Each row of a before or after table is a point. The points were changed in one or more steps. Then noise was added and the rows were shuffled. The steps act on how far a point lies along the listed directions, d1 being the first. What was done? A step turns or swaps two directions, mirrors them in a line or flattens them onto one, adds a multiple of one to another, or multiplies one. Angles are multiples of 10 degrees, from the lower direction toward the higher: turns from -170 to 170, lines from 10 to 170 but not 90. Use the fewest steps. Two steps may share a direction if one is a turn and the other turns, adds or multiplies; they go together, in the order done. Otherwise the lowest direction goes first.

Directions:
(1): [1.9 3.9]
(2): [ 3.9 -1.9]
Before (8 x 2):
[[ 7.3  0.8]
 [-0.7  0.7]
 [-0.6 -1.4]
 [-3.0 -2.2]
 [ 5.8  2.7]
 [-4.2 -0.8]
 [-1.6 -2.2]
 [ 3.6  2.0]]
After:
[[-3.6 -0.4]
 [ 0.1 -0.8]
 [ 5.9  2.0]
 [-1.2  0.3]
 [-2.8  0.1]
 [-3.7 -2.5]
 [ 3.8  1.4]
 [ 5.8  5.0]]
Steps: mirror d1 and d2 in the line at 40 degrees

Directions:
(1): [ 4.9 -2.2 -0.2]
(2): [-1.1 -2.9  4.4]
(3): [1.9 3.9 3.1]
Before:
[[ 0.7  4.4 -0.8]
 [-1.3  2.2  4.5]
 [-0.2 -2.7  3.8]
 [-3.0 -1.1  3.8]
 [ 2.2 -5.4  1.9]
 [ 0.0 -0.8  3.0]
 [ 1.6 -4.4  3.1]
 [ 1.1 -0.7  0.7]
 [ 1.6  1.2 -0.6]
 [-1.5  2.2  0.6]
 [ 1.7  4.4 -0.5]
 [-1.5 -2.8  1.4]]
After:
[[-2.2 -1.1 -4.2]
 [-5.1  1.6 -2.7]
 [ 3.9  4.2  7.2]
 [ 3.7  2.1  1.6]
 [ 0.2  3.6 -0.8]
 [-2.1  3.9 -2.8]
 [ 1.5  3.8 -3.6]
 [-6.5 -0.8 -4.3]
 [-1.0  1.2  0.5]
 [ 0.4  0.8  3.1]
 [ 4.2  3.5  6.0]
 [ 4.7  8.1  2.8]]
Steps: turn d1 and d2 by 150 degrees; multiply d3 by 2.5

Directions:
(1): [ 0.3 -2.3 -5.3  2.3]
(2): [4.1 2.5 0.8 3.8]
(3): [ 3.8 -4.4  1.5 -1.5]
Before (14 x 4):
[[ 1.1 -1.8  1.0 -0.8]
 [ 0.8 -2.6  1.2 -3.5]
 [-2.7  1.9 -0.2  2.9]
 [-2.7 -1.7 -2.6  0.2]
 [-2.3  4.2  2.3  1.1]
 [-1.9 -0.3 -4.9  0.9]
 [-0.2 -2.0  1.6 -2.2]
 [ 3.1 -2.7 -3.9  0.9]
 [ 1.0 -3.9 -1.5 -2.6]
 [ 2.8 -2.4  0.2  3.3]
 [-1.5 -1.9  4.1 -3.9]
 [-3.4 -2.2  0.6 -5.9]
 [-6.1  1.2  2.1 -4.0]
 [ 2.6  1.2  2.5  0.4]]
After:
[[-4.8  7.2  1.3  2.1]
 [ 4.3 -3.8  0.9  3.1]
 [ 2.4 -3.4  1.7 -1.2]
 [ 3.1  0.0  2.6  0.1]
 [ 1.2 -3.6  1.9 -2.7]
 [ 2.7 -6.6 -0.5 -3.5]
 [-3.5 -0.9 -2.8  0.6]
 [-3.4  1.2 -5.4  1.4]
 [-0.3 -3.7  4.7 -4.8]
 [-7.5  3.2  1.2 -3.2]
 [ 2.6 -5.1  2.4 -4.5]
 [ 4.6 -4.7 -3.6  0.0]
 [-2.7 -2.8  0.5 -6.8]
 [-5.4  4.2 -1.2  3.7]]
Steps: multiply d3 by 2

Directions:
(1): [-1.5 -1.9  0.3 -2.6 -4.5 -5.0]
(2): [ 2.3  5.3 -1.2 -3.7 -2.6  1.5]
(3): [ 4.1 -1.6 -1.8  4.1 -4.2  0.9]
(4): [ 2.5  3.4  3.6  2.7  1.3 -4.3]
Before:
[[  0.4   3.7   1.3  -1.8   0.3  -0.5]
 [ -4.1  -4.3   1.6   1.8   3.9  -2.9]
 [ -2.6  -1.5  -2.2  -2.5   4.1   7.9]
 [ -1.2  -0.2   0.0  -2.3  -1.2   0.9]
 [ -1.3  -1.1   0.5  -1.1   2.2  -0.4]
 [ -0.6   2.3   0.6  -0.7   0.5  -1.7]
 [ -2.7 -11.6  -3.4   3.3  -4.7   2.8]
 [  0.5   2.8   1.2  -3.0  -1.1   0.0]
 [ -0.6   2.0   2.5  -2.9  -0.5  -2.4]
 [  3.3   2.6  -0.4   1.4  -0.7   0.7]
 [ -3.2   2.3   1.0  -2.6  -3.1   0.1]]
After:
[[-1.7  3.0  0.3 -4.4  0.6  1.0]
 [-2.6  1.4 -0.8 -3.1  0.8  0.1]
 [ 4.0  0.9 -2.6  1.2 -3.4  2.6]
 [-0.4  1.6  2.4 -0.9  0.8 -1.7]
 [ 4.8 -7.8  2.3 13.8 -4.1 -4.3]
 [-0.6  3.2  1.3 -3.8 -0.1  0.0]
 [-2.7  0.0  1.4 -2.2  3.7 -1.1]
 [-2.9  1.5  1.8 -5.8  0.9 -0.3]
 [-6.7 -4.5  0.9 -1.3  5.2 -1.2]
 [-0.8  3.4  5.7  1.1  7.9 -1.8]
 [-3.5  3.5  3.2 -1.9 -0.7 -1.2]]
Steps: multiply d1 by 0.7; mirror d2 and d4 in the line at 10 degrees; multiply d3 by 2

Directions:
(1): [ 0.4 -0.7  4.8 -5.4  0.3 -3.5  1.1  3.3]
(2): [ 5.7  3.6 -3.2 -0.8  2.8 -2.7  2.4 -0.4]
(3): [-3.0  1.7 -0.8  2.3  3.6 -4.4 -4.8  2.1]
(4): [ 2.5  3.4  5.7  3.5 -2.0 -1.1 -1.4 -2.7]
Before, 12 rows:
[[ 0.3  3.4  1.8  5.4 -0.5  0.2 -1.1 -2.9]
 [-1.0  0.8 -4.7 -0.7  2.8 -2.7 -3.5  2.0]
 [-1.6 -1.7  2.0 -2.3  0.7  0.1 -0.5  3.0]
 [ 0.4 -2.2  4.1 -5.8 -1.3 -0.5  4.1  0.5]
 [ 0.2 -3.6 -4.0 -7.0 -0.3  1.3  2.7  3.2]
 [-0.4 -0.1 -0.4  2.2 -0.9 -2.6 -1.9  0.4]
 [-0.3 -4.2 -0.2 -6.3 -0.8  1.2  4.2  1.9]
 [-0.7  0.3 -1.2 -1.0  2.2 -3.0 -1.3  1.5]
 [-3.5 -5.4 -2.2 -7.6  4.0  1.4  2.6  4.6]
 [ 3.2 -0.1  7.3 -2.3 -1.8 -1.6  3.4 -0.6]
 [-3.1  0.6  1.5 -0.5  1.1 -1.5  2.0  1.9]
 [ 2.2  3.6 -2.7  3.0  2.5 -3.0 -1.5  1.0]]
After:
[[ -0.7  -1.0   3.5  -5.2   1.2  -3.7   1.9   2.3]
 [  2.3   2.9   0.3   4.1  -1.5   0.4  -0.8  -1.5]
 [  4.9   0.8   1.1  -9.9   2.2  -6.6   2.7   5.4]
 [  1.9   0.6   1.1  -2.5   0.7  -2.1   0.6   0.3]
 [ -4.0   0.1  -0.9   8.0  -2.3   5.4  -2.4  -4.4]
 [  0.2  -1.2   1.4  -4.5   1.0  -1.1   1.0   3.7]
 [ -2.2   0.1   1.3  -1.5   1.4  -1.6   3.1   1.9]
 [ -1.9  -1.2   4.3   1.3  -1.2  -0.2  -0.6  -0.7]
 [  3.9  -0.7   1.8 -12.7   6.3  -6.7   5.4   7.0]
 [ -0.2  -1.6  -1.0   1.6  -1.7  -0.7  -0.8  -0.8]
 [  3.5   1.9  -0.5  -3.1   0.7  -2.8   0.3   0.8]
 [  2.1  -0.6   1.5  -8.6   2.6  -5.4   3.1   5.1]]
Steps: add -1 times d4 to d1; turn d2 and d4 by 60 degrees; multiply d3 by 0

Directions:
(1): [-4.2  1.5  0.7  2.4  6.6  0.6  3.3 -0.1 -2.3]
(2): [-5.3  1.6 -3.4  2.6 -1.2  1.9 -4.2  1.4  3.6]
(3): [ 4.2  3.8 -1.6  3.3  1.6 -0.6  1.7 -3.5  4.8]
(4): [ 1.4  2.5 -1.2  1.1 -2.7  7.2  1.7 -0.6 -3.5]
(5): [ 1.7  3.5 -3.2 -0.6  1.8 -2.6 -5.0 -1.4 -5.0]
(6): [-0.3 -1.1 -1.1 -6.2  3.6  3.8 -1.5 -3.4  2.3]
Before (13 x 9):
[[ 1.2  3.2 -1.2  2.6 -0.7 -2.2 -3.9  1.7 -0.2]
 [ 1.5 -1.1  2.8  0.1 -1.9  0.3  1.7  0.9 -6.0]
 [ 1.2 -4.7  1.8 -5.8  3.8 -5.9  1.0  1.6 -1.1]
 [ 1.9 -2.3  4.1 -2.7  5.3 -6.7  3.3  0.8  0.3]
 [ 3.7  5.2 -2.7  2.9 -1.2  1.9 -3.7 -0.8 -6.4]
 [ 1.4  0.7 -1.5 -2.8 -4.0  2.1 -2.8  2.6 -3.1]
 [ 0.9  6.4 -5.5  3.2 -3.6  4.6 -3.1 -1.2 -6.2]
 [ 3.1 -0.7 -1.0 -1.0 -4.2  4.7 -2.1 -0.7 -3.8]
 [ 1.6  4.4 -1.3  0.2 -1.0 -1.3 -1.0  0.8 -3.8]
 [-2.8  6.1 -6.2  2.8  0.5  3.0 -5.8 -0.4 -3.9]
 [ 2.9  8.6 -4.9  5.0 -2.4  2.8 -4.8 -1.8  0.8]
 [-0.6 -3.2  4.5 -3.0  4.4 -0.4  3.7 -1.6  0.8]
 [-1.1  0.3  0.7  2.5 -5.0  2.8 -0.2  3.5 -4.1]]
After (13 x 9):
[[ 3.6  2.8 -1.5  1.0  0.3  1.1 -0.9 -2.5  0.7]
 [ 1.7  3.7 -1.9  2.5  7.9 -6.1 -3.5 -2.5 -0.7]
 [-1.6 -1.6  1.4 -1.1 -4.3  2.3  0.0  4.1 -4.1]
 [-1.4  1.4  0.4 -1.1  7.3 -7.0 -3.3 -0.9  0.8]
 [ 0.5  4.0 -1.8 -0.2  2.6 -3.4 -1.6 -1.0 -0.8]
 [-0.3  2.0 -0.8 -1.4  2.7 -0.9 -2.9  0.9 -2.9]
 [ 1.4  3.6 -1.8 -1.0  4.5  1.7  1.3 -1.7  1.8]
 [-1.6 -2.1  3.2  1.1 -4.6  2.5  2.4  1.5  1.1]
 [ 2.0  0.9 -1.2  1.4  5.9  0.6  0.5 -4.3  4.0]
 [ 0.3  4.0 -0.8  5.3  4.6 -4.8  0.0 -1.1 -2.2]
 [ 5.0  3.2 -2.3 -0.4  0.6  0.1 -2.1 -3.4  3.3]
 [-1.8 -0.7 -1.4 -0.4 -1.5  5.7  2.5  4.0 -4.9]
 [ 1.5  5.2 -2.8  3.2  6.2 -6.5 -1.3 -3.2  1.1]]
Steps: turn d5 and d6 by 50 degrees; turn d1 and d6 by -110 degrees; multiply d2 by 0; turn d3 and d4 by -120 degrees
